Rows are points. The points of each table are mixes of a few directions, plus a little noise. How many directions does each table use, and how many do they share? Where both have some left over, give the other angles between the two spaces (their principal angles), to ten degrees, smallest first.

First (4 x 2):
-5; -8
-43; -79
16; 29
32; 59
Second, 7 rows:
39; 71
14; 27
-19; -35
-3; -6
-29; -54
-37; -68
35; 64
Directions: first 1, second 1, shared 1

First:
6; 6; -3; 2; -4; 6
-72; -78; 41; -27; 43; -68
16; 17; -9; 6; -9; 15
51; 56; -29; 19; -31; 48
14; 15; -8; 5; -8; 13
32; 35; -18; 12; -19; 30
34; 36; -19; 12; -20; 31
-42; -46; 24; -16; 25; -40
-38; -41; 22; -14; 23; -36
Second, 9 rows:
14; -23; -35; -23; 25; -19
40; -17; 13; 3; 12; 4
-5; 18; 34; 21; -20; 17
-95; 34; -45; -17; -20; -15
-32; -6; -55; -30; 14; -25
56; -1; 69; 35; -10; 30
-31; 4; -32; -16; 3; -14
41; 11; 78; 42; -22; 36
13; -19; -25; -17; 19; -14
Directions: first 1, second 2, shared 0; angles 70

First (10 x 11):
-1; 5; 19; -21; -5; 28; 33; 11; -18; -18; -28
-9; -38; -33; -3; 33; -21; -5; -32; 48; 15; -26
-14; -27; 27; 1; -26; -3; 24; 44; -40; -2; -14
17; 8; 9; -37; 11; 46; 48; -11; -26; -24; -17
-51; 95; 44; 13; -36; -9; -85; 19; 32; 1; 72
25; 64; 6; -8; -1; 45; 15; -13; 11; -28; -37
8; -91; -32; 12; 17; -47; 3; -3; -25; 33; 36
-1; -13; -14; 33; -7; -34; -28; 8; 14; 18; 3
-18; 37; 17; -8; -6; 5; -28; -2; 8; -2; 41
44; -40; -42; 18; 20; -10; 22; -20; -4; 8; -29
Second (8 x 11):
-1; 7; 7; 3; -15; -9; -1; 3; -11; 9; 15
16; 21; -21; 4; -16; -33; -20; 29; 26; 19; -7
-8; 38; 36; 15; -78; -50; -3; 15; -60; 49; 79
-24; -47; 24; -13; 51; 71; 35; -53; -24; -48; -14
17; 15; -27; 2; -3; -25; -20; 26; 34; 11; -19
7; 6; -11; 1; -1; -10; -8; 11; 14; 5; -8
-20; -51; 14; -15; 65; 77; 33; -52; -8; -55; -31
14; 12; -22; 2; -3; -21; -16; 22; 29; 9; -16
Directions: first 5, second 2, shared 0; angles 30, 40

First:
-36; -15; 50; 67; 26; 46; 46; 8; -21; 6; 13; 2; 40; 23; 24; -7; -26; 19
-1; 21; -4; 3; -6; 19; 18; 10; 14; 8; 13; -2; -2; 3; 2; 14; -2; -14
5; -36; 4; -3; 19; -20; -30; -18; -26; -17; -4; 7; 11; 14; 12; -12; -6; 25
-6; 10; 4; -3; -19; -17; 5; 6; 8; 10; -29; -7; -15; -35; -28; -17; 17; -9
-17; 24; 15; 27; -5; 33; 41; 18; 13; 16; 9; -5; 6; -2; -1; 8; -5; -13
-24; -28; 36; 24; 0; -27; 0; -4; -23; 2; -48; -3; 6; -34; -24; -45; 12; 20
34; -60; -28; -52; 18; -71; -90; -41; -34; -37; -18; 11; -8; 11; 6; -19; 8; 35
45; 84; -77; -62; -32; 36; 10; 22; 69; 12; 64; -4; -38; 21; 8; 78; 2; -64
Second:
-6; -21; 9; 71; 15; 1; -64; 25; -49; 46; 22; -27; 15; -5; 93; 14; -42; -6
2; -5; 4; 40; 5; 9; -39; 12; -17; 26; 16; -8; 9; 5; 49; 7; -13; -6
-18; -14; -2; -55; 3; -39; 62; -10; -14; -34; -31; -12; -14; -31; -57; -6; -14; 17
16; 10; 3; 62; -1; 36; -68; 13; 5; 38; 32; 7; 15; 28; 67; 8; 7; -17
-5; -7; 1; -1; 3; -9; 4; 2; -12; 0; -4; -8; -1; -8; 3; 1; -11; 3
-20; -12; -5; -87; -1; -47; 93; -20; -3; -54; -44; -7; -21; -36; -95; -11; -5; 22
29; 42; -8; -6; -20; 50; -11; -13; 72; -7; 17; 46; 2; 47; -28; -7; 64; -15
-8; -5; -1; -30; 1; -18; 33; -6; -4; -19; -16; -4; -7; -14; -32; -4; -4; 8
9; 12; -2; 5; -5; 17; -10; -2; 20; 2; 8; 13; 2; 15; 0; -1; 18; -6
Directions: first 3, second 2, shared 0; angles 60, 60

First:
6; 15; 1; 17; 3; -13; 7; 4; 10; -6; 11; -16; -2; 33; -4; 11; 5; 21; 3; 4; -4; 11; -2; 6; 14; -2; 8; 4; 11; 14; 16; 0
-58; -11; 0; -25; -40; 35; -15; 0; 7; -16; -36; 29; -8; -13; -27; 9; -8; -15; -30; 7; 10; -31; 7; -16; -44; 16; -9; -16; 23; -50; -3; -27
11; 12; -33; 0; 60; -9; 17; 39; -11; 15; 17; -5; -4; 24; -14; -2; 21; 13; 44; -24; -16; 37; -11; -10; 29; 29; 5; -16; 7; 23; 0; 34
-11; -6; 5; 11; 27; 31; 11; -11; -17; -6; 6; 13; -26; -18; 5; -8; -17; -12; 22; -7; 11; -6; -16; -40; -17; -13; -8; 7; -4; 2; 13; 12
53; 43; 18; 42; -43; -82; 2; -3; 49; -9; 28; -67; 32; 92; 8; 32; 22; 67; -29; 30; -18; 28; 19; 78; 62; -18; 30; 22; 13; 45; 26; -21
-15; -26; 16; -20; -33; 23; -17; -25; -8; -1; -22; 24; 3; -53; 12; -13; -18; -34; -26; 7; 14; -33; 7; -5; -34; -13; -12; 3; -17; -30; -19; -17
36; -14; 1; 0; 32; -3; 4; -9; -23; 19; 15; 2; 4; -39; 28; -24; -5; -20; 23; -12; 1; 7; -7; -5; 11; -14; -5; 9; -34; 20; -17; 23
-22; -14; -8; -24; -8; 18; -9; 5; -7; 3; -19; 21; 1; -26; -9; -6; -1; -20; -7; -5; 3; -13; 3; -8; -21; 14; -8; -13; 0; -26; -17; -5
Second, 10 rows:
20; -4; 11; 13; 12; 1; 5; -15; -9; 3; 12; -4; -4; -14; 19; -9; -9; -5; 9; 0; 5; 0; -6; -6; 4; -20; -2; 14; -17; 15; 3; 8
-41; 8; -23; -26; -25; 0; -10; 33; 19; -6; -25; 9; 9; 30; -40; 19; 20; 11; -19; 1; -10; 0; 13; 12; -8; 43; 4; -29; 35; -31; -6; -17
-44; 8; -25; -28; -27; 1; -11; 35; 20; -6; -27; 9; 10; 32; -44; 21; 21; 12; -22; 1; -10; 0; 14; 13; -8; 46; 4; -31; 39; -34; -6; -18
93; -16; 51; 60; 56; -1; 23; -73; -43; 13; 57; -20; -20; -66; 91; -43; -44; -26; 45; -2; 22; -1; -29; -27; 17; -95; -9; 65; -79; 71; 13; 38
-9; 1; -5; -6; -5; 0; -3; 7; 4; -1; -6; 2; 1; 6; -9; 4; 5; 2; -4; 0; -2; 0; 3; 3; -2; 9; 1; -6; 8; -7; -1; -4
-50; 8; -28; -31; -30; 0; -12; 39; 23; -7; -31; 10; 11; 35; -49; 23; 24; 14; -24; 1; -12; 1; 16; 15; -9; 50; 4; -35; 42; -38; -7; -20
-11; 2; -6; -7; -6; 1; -3; 8; 5; -2; -7; 2; 2; 8; -10; 5; 5; 3; -5; 1; -2; 0; 3; 3; -2; 11; 1; -8; 9; -8; -1; -4
-10; 2; -6; -7; -6; 0; -2; 8; 5; -2; -7; 2; 2; 8; -10; 5; 5; 3; -5; 1; -2; 0; 3; 3; -2; 10; 1; -7; 9; -8; -2; -3
-5; 1; -3; -3; -3; 0; -1; 5; 2; -1; -3; 1; 1; 4; -5; 3; 2; 2; -3; 0; -1; 0; 1; 2; -1; 5; 0; -4; 5; -4; -1; -2
59; -10; 33; 37; 36; 0; 14; -46; -27; 8; 37; -12; -13; -42; 58; -27; -28; -16; 28; -1; 14; 0; -19; -17; 11; -60; -5; 41; -50; 45; 8; 24
Directions: first 4, second 1, shared 1

First (11 x 32):
0; 18; 6; 15; -3; 0; 15; -13; -22; 9; 5; 9; 11; -9; -7; 0; -15; 1; -9; 6; 11; -3; 15; 21; 7; 23; -7; -27; 21; -23; -28; 19
0; 20; 7; 17; -3; 0; 17; -15; -25; 11; 5; 10; 12; -10; -8; 0; -17; 1; -10; 7; 12; -3; 17; 24; 8; 26; -8; -31; 24; -26; -32; 21
0; 3; 1; 3; 0; 0; 3; -2; -4; 2; 1; 1; 2; -2; -1; 0; -3; 0; -1; 1; 2; -1; 2; 3; 1; 4; -1; -5; 3; -4; -5; 3
0; 10; 4; 9; -2; 0; 9; -8; -13; 6; 3; 5; 6; -5; -4; 0; -9; 0; -5; 3; 6; -2; 9; 12; 4; 13; -4; -16; 12; -13; -16; 11
0; 1; 0; 1; 0; 0; 1; 0; -1; 0; 0; 0; 0; 0; 0; 0; -1; 0; 0; 0; 0; 0; 1; 1; 0; 1; 0; -1; 1; -1; -1; 1
0; 16; 5; 13; -3; 0; 13; -12; -19; 8; 4; 8; 9; -8; -6; 0; -13; 1; -8; 5; 9; -3; 13; 18; 6; 20; -7; -24; 18; -20; -25; 16
0; 18; 6; 15; -3; 0; 15; -13; -22; 10; 5; 9; 11; -9; -7; 0; -15; 1; -9; 6; 11; -3; 15; 21; 7; 23; -8; -27; 21; -23; -28; 19
0; -23; -8; -19; 4; -1; -19; 16; 27; -12; -6; -11; -13; 11; 9; -1; 19; -1; 11; -7; -13; 4; -19; -26; -9; -28; 9; 34; -26; 29; 35; -23
0; 0; 0; 0; 0; 0; 0; 0; 0; 0; 0; 0; 0; 0; 0; 0; 0; 0; 0; 0; 0; 0; 0; 0; 0; 0; 0; 0; 0; 0; 0; 0
-1; -45; -15; -38; 8; -1; -38; 33; 55; -24; -12; -22; -27; 22; 18; -1; 38; -2; 22; -14; -26; 7; -38; -53; -18; -57; 19; 68; -52; 57; 70; -47
0; -19; -7; -16; 3; 0; -16; 14; 23; -10; -5; -9; -11; 9; 8; 0; 16; -1; 9; -6; -11; 3; -16; -22; -7; -24; 8; 29; -22; 24; 30; -20
Second (10 x 32):
-21; -11; -24; 5; 14; 23; 17; 2; 0; 14; 2; -1; -4; 0; -3; -1; -30; -16; -16; 19; 10; 0; -11; 2; -6; 2; -2; -10; -2; -13; 3; 7
9; -5; 12; 2; -20; -13; -13; 0; 14; -11; 3; -4; -18; -4; -3; -4; 8; 19; 22; 0; 9; 9; 12; -17; -2; 0; -6; 17; 9; 12; -2; -10
-4; 9; 16; 10; -29; -9; 9; -11; 3; -12; -3; -23; -19; 4; -10; 11; -21; 9; 17; 9; 26; 3; 7; -4; 3; 11; -12; 11; 15; 4; -17; -7
9; -8; 8; 0; -15; -11; -14; 2; 14; -8; 4; -1; -16; -5; -2; -7; 9; 17; 19; 0; 6; 9; 11; -18; -3; -2; -5; 15; 7; 11; 1; -9
59; 39; 61; -20; -14; -58; -43; -4; -15; -29; -10; 14; 39; 2; 15; 5; 95; 29; 22; -64; -50; -10; 20; 13; 21; -9; 18; 11; -10; 30; -2; -11
-21; 11; -12; 5; 12; 18; 29; -7; -18; 11; -6; -10; 12; 8; -3; 14; -31; -24; -23; 10; 7; -10; -15; 23; 4; 8; 1; -18; -3; -17; -8; 11
-7; -20; -22; -2; 15; 14; -4; 10; 9; 10; 7; 12; -5; -6; 2; -13; -4; -4; -7; 10; -2; 5; -4; -10; -9; -6; 1; -2; -4; -4; 13; 2
-17; 4; -1; 10; -11; 8; 20; -8; -2; 0; -2; -19; -12; 5; -8; 11; -33; -6; 0; 16; 23; 0; -3; 4; 1; 10; -9; -1; 9; -7; -13; 1
-11; 3; -16; -2; 23; 16; 14; 2; -14; 13; -3; 6; 19; 3; 4; 3; -9; -21; -24; 2; -10; -9; -13; 18; 1; -1; 7; -18; -10; -13; 3; 11
3; -22; -22; -9; 25; 11; -15; 15; 9; 12; 8; 25; 5; -9; 8; -19; 17; -2; -10; -1; -19; 4; -3; -10; -10; -13; 8; -4; -11; -2; 21; 3
Directions: first 1, second 3, shared 0; angles 50

First, 10 rows:
-51; -3; -1; -5; -38; -35; 11; -24; -55; -32; 30; -11; 12; 29; -32; 17; 3; 48; 18; -43; -41; 20; 11; -37; 18; -73; -17; 37; -26; 18; -1; -31
-14; -11; 21; 6; 5; -10; -13; 13; -18; -20; -6; 2; 11; -27; 7; 7; -34; -41; -7; -12; 15; 17; -18; 10; -41; 15; -2; 8; 33; -12; -5; 15
-12; -8; -13; 2; -1; 2; -1; 2; -9; 5; 7; -4; 0; 2; -11; -13; -1; -17; -3; 4; 2; 1; -13; -7; -1; 7; -11; -7; 22; -18; -6; -11
10; 28; 6; -29; 10; 14; 5; -2; 1; -32; -29; 14; -17; -14; 4; -13; 3; -14; -18; 0; -20; 14; 4; 3; -2; -6; -12; -11; -9; 8; 35; 6
-1; -1; 0; 10; 7; -21; -27; 18; -13; -8; 5; -4; 15; -14; 0; -6; -46; -20; 1; -18; 22; 32; -10; 6; -24; 14; 21; 1; 26; -22; -31; 10
15; -10; -39; 21; -9; 15; 26; 21; 1; 47; 27; 1; -50; 2; 14; -44; 13; -5; 26; 95; 9; -49; 13; -5; 52; 23; -18; -64; 24; -2; 16; 4
-20; -33; 29; 22; -21; -5; 26; -16; 0; 15; 16; -7; 11; 10; 8; 49; 30; 31; 21; 3; -4; -43; 10; 1; 0; -20; -11; 32; -24; 35; 7; 1
41; 28; -27; -5; 18; -3; -30; 0; 37; 21; -3; -4; 14; 23; -6; -13; -6; 38; -4; -24; 14; 25; 13; 4; 21; 10; 49; -3; -28; -14; -40; -5
-39; -23; 32; -12; 2; 18; 10; -14; -14; -27; -22; 3; 16; -19; -10; 21; 18; -56; -28; -23; -10; -4; -36; 1; -50; 4; -43; 28; 29; -10; 24; -9
71; 34; -9; -8; 27; 25; -7; 1; 71; 31; -26; 10; -12; 8; 26; -5; 21; 36; -6; 19; 14; -14; 28; 24; 28; 27; 43; -21; -47; 16; 1; 20
Second, 8 rows:
-17; -10; 22; -19; 3; -6; 4; -11; 28; -13; -18; 8; -6; -11; 11; 27; 17; -25; -10; -9; 3; -25; -10; -3; -24; 3; -9; 20; 1; -1; 11; 7
-1; -28; -60; -13; 5; 42; 26; -4; -20; 61; 12; -6; -20; 35; -23; -42; 37; -28; -19; 66; -28; -33; -29; 11; 6; -1; -39; -31; 36; -28; -21; -62
-1; 18; 12; 18; -5; -14; -12; 5; 10; -22; 6; -1; 4; -14; -1; -4; -9; 11; 15; -22; 20; 17; 12; -22; 25; 17; 10; -6; -4; -2; 17; 28
1; 24; 15; 31; -6; 3; -8; 6; -6; -29; 5; -4; 14; -17; -11; -15; -6; 16; 14; -29; 16; 32; 13; -23; 36; 22; -1; -13; -3; 2; 35; 29
-4; -26; -47; -30; 2; 8; 15; -6; -8; 49; 9; -1; -22; 35; -6; -13; 17; -14; -14; 50; -27; -35; -18; 16; -14; -26; -12; -6; 15; -16; -42; -54
-14; 2; 33; -38; -3; -78; -26; -6; 56; -29; -10; 15; -13; -11; 41; 64; -30; 8; 13; -34; 21; -22; 17; -6; -38; -29; 53; 49; -34; 11; -34; 32
32; 0; 14; 23; 12; 15; -6; 17; -10; 11; -6; -2; 18; -12; 15; 3; -26; 6; 0; 6; 12; 15; 6; 35; -18; 16; 19; -5; -2; 16; -7; 18
3; 22; 11; 29; -8; 30; 8; -1; -50; -29; 2; -8; 27; -4; -27; -20; 1; 26; 1; -30; -19; 50; 9; -7; 28; -3; -22; -8; -10; 18; 43; 3
Directions: first 6, second 5, shared 3; angles 70, 90

First:
-13; 15; 1; 8; -10; -11; 25; -22; 27; 4; -21; -18; 18; 11; -16; 9; 29; -9; -18; 16; -3; -4; 21; 3; -13; -29; 15; 25; 5; 22; -14; -9
-3; -9; -10; -18; -2; -22; -17; 40; 4; -8; -1; -20; -34; 6; -11; -13; -6; 22; 55; -23; 16; 2; 13; -4; -9; 4; 21; -18; -19; 26; 6; 1
-2; 2; 3; -11; -8; 7; -30; -6; 25; 17; 12; 13; -7; -33; 20; -5; -47; 0; 35; 8; 8; 3; 33; 2; -8; -1; -11; 0; 46; -48; 44; 30
0; -3; -8; -16; -8; -6; -23; 8; 19; 7; -1; 1; -12; -15; 6; 0; -22; 6; 35; 1; 11; -6; 19; -6; -7; 6; -1; -6; 14; -19; 20; 11
7; -6; -2; -1; 9; 8; -10; 3; -26; -2; 16; 10; -10; -5; 14; 10; -16; 5; -6; -1; -7; 2; -23; 0; 18; 26; -12; -9; -9; -14; -3; -2
-1; -6; 18; 8; 15; 3; -5; 28; -31; -9; 32; 4; -29; -4; 9; -23; -26; 15; 21; -28; -1; 27; 2; 19; 2; 1; 2; -19; 6; 4; 22; 19
-26; 29; 16; 31; -3; -5; 45; -45; 6; 6; 1; -19; 15; 2; -4; 30; 18; -6; -49; 35; -27; 13; 16; 26; 5; -28; 13; 42; 17; 22; -21; -6
1; 20; 13; 30; -5; 28; 41; -72; 13; 14; -16; 19; 68; 1; 4; 21; 32; -40; -95; 45; -22; -8; -11; 3; 5; -25; -24; 40; 26; -22; -21; -9
1; -8; -37; -23; -6; -35; 2; 25; 0; -15; -35; -39; -17; 38; -30; 32; 51; 18; 11; -3; 5; -29; -30; -25; 8; 27; 28; -5; -78; 60; -63; -50
39; -34; 7; -10; 19; 32; -30; 40; -36; -11; 14; 46; 6; 1; 10; -58; -15; -10; 9; -49; 19; 2; -37; -18; -1; 18; -32; -51; -8; -32; 28; 16
Second:
-18; 7; -8; -18; 13; 12; -30; 3; -4; 18; 28; -8; -26; -23; 29; 10; -25; 10; 22; -7; -2; 5; 13; -16; 11; 47; -7; 9; 29; -56; 4; 10
-7; 14; 44; 35; 8; 31; 37; -40; 2; 7; 13; 23; 40; -12; 12; -32; -11; -22; -59; 5; -14; 18; 10; 27; -10; -38; -26; 8; 45; -34; 20; 23
16; -3; -30; 13; -2; -15; 4; 10; -40; -15; -8; -3; -8; 31; -23; 53; 61; -11; -10; 16; -13; 12; -26; -8; 22; -3; 36; 32; -35; 86; -34; -29
-27; 16; 38; 4; -11; -5; 53; -33; 67; 6; -34; -24; 42; 3; -13; -56; -10; 5; -38; -3; 8; -29; 23; 20; -39; -39; -22; -23; 0; -33; -7; 0
0; -5; -7; -18; 0; 3; -24; 5; 7; 7; 6; 3; -10; -15; 15; -1; -26; 8; 21; -3; 7; -10; 0; -10; 4; 26; -13; -12; 5; -37; 9; 6
-5; 5; -5; 5; -5; -17; 22; 0; 7; -8; -20; -20; 4; 22; -22; 7; 34; 1; -10; 4; -1; -5; -1; 2; -6; -16; 20; 9; -25; 44; -25; -19
17; -5; -34; 4; 2; -6; -13; 9; -42; -8; 3; 3; -14; 18; -8; 58; 43; -9; -2; 17; -13; 10; -27; -16; 29; 19; 25; 30; -24; 55; -28; -23
-18; 10; 3; 6; 12; -4; 0; 15; -14; 2; 20; -17; -26; 3; 0; -1; 10; 6; 18; -15; -4; 26; 22; 3; -2; -1; 23; 17; 15; 17; 0; 7
-20; 2; 16; -14; 5; -6; -12; 24; 21; 6; 14; -15; -27; -15; 7; -43; -38; 21; 48; -31; 16; 7; 37; 7; -23; -1; 1; -23; 22; -30; 29; 24
66; -32; -25; 8; -12; 19; -31; -6; -46; -14; -4; 69; 24; -2; 7; 44; -2; -28; -20; 32; -6; -8; -64; -9; 37; 9; -23; -8; -22; 16; 16; -5
-3; -8; 8; -23; -11; -12; -6; 12; 42; 0; -19; -9; -1; -8; -4; -38; -34; 18; 30; -14; 22; -26; 12; 1; -23; -3; -14; -40; -10; -29; 16; 7
Directions: first 5, second 5, shared 3; angles 50, 60
